Rows are points. Each copy is the shape, with its points in the same order, turned, moved and blurred by noise. Is it also mirrored, or only turned?
(in the rows, 128 means zero)

Shape (8 x 3):
131, 216, 178
134, 166, 157
155, 151, 120
147, 152, 99
120, 82, 51
166, 167, 127
118, 52, 97
151, 93, 161
Copy 1, 8 rows:
177, 213, 126
136, 164, 127
135, 136, 158
135, 111, 158
85, 55, 135
147, 148, 170
41, 82, 118
73, 162, 145
Copy 1 is: only turned
Copy 2, 8 rows:
100, 176, 20
105, 149, 67
122, 161, 107
141, 163, 113
181, 108, 170
111, 180, 98
137, 73, 166
79, 110, 122
Copy 2 is: only turned
Copy 3 (8 x 3):
190, 125, 187
158, 118, 151
134, 89, 134
138, 76, 118
104, 82, 31
139, 77, 156
79, 127, 47
86, 142, 129
Copy 3 is: only turned

Shape (9 x 6):
117, 158, 148, 115, 164, 166
106, 161, 136, 96, 81, 97
128, 128, 90, 112, 84, 117
222, 166, 136, 118, 123, 129
143, 135, 104, 224, 137, 149
242, 125, 161, 77, 116, 100
115, 135, 148, 177, 162, 136
120, 151, 86, 81, 109, 76
124, 107, 63, 116, 49, 100
Copy 1, 9 rows:
101, 128, 128, 123, 108, 187
82, 165, 134, 114, 173, 101
116, 144, 142, 145, 139, 70
115, 178, 158, 213, 148, 157
215, 163, 145, 122, 97, 136
103, 142, 167, 249, 191, 142
167, 145, 140, 99, 136, 177
88, 152, 89, 146, 154, 73
141, 136, 143, 147, 150, 23
Copy 1 is: mirrored
Copy 2, 9 rows:
94, 142, 72, 163, 144, 128
98, 162, 151, 101, 104, 127
144, 138, 145, 125, 91, 101
144, 106, 79, 78, 161, 80
177, 185, 103, 180, 176, 59
162, 63, 98, 45, 165, 130
135, 169, 103, 182, 184, 117
100, 111, 174, 119, 102, 103
174, 148, 178, 118, 68, 92
Copy 2 is: only turned
Copy 3:
82, 154, 101, 137, 169, 108
114, 111, 164, 124, 96, 111
155, 117, 135, 89, 114, 119
114, 134, 65, 135, 98, 186
163, 86, 32, 131, 166, 87
142, 170, 103, 161, 80, 220
130, 125, 78, 164, 164, 79
135, 148, 145, 91, 72, 99
192, 99, 152, 66, 104, 118
Copy 3 is: only turned
Copy 4, 9 rows:
165, 141, 140, 132, 156, 172
139, 150, 188, 73, 126, 104
127, 151, 121, 71, 127, 91
117, 117, 118, 61, 79, 195
94, 206, 83, 150, 96, 154
109, 52, 135, 55, 63, 173
123, 170, 133, 169, 105, 153
184, 132, 139, 63, 106, 86
105, 152, 111, 55, 122, 49
Copy 4 is: only turned
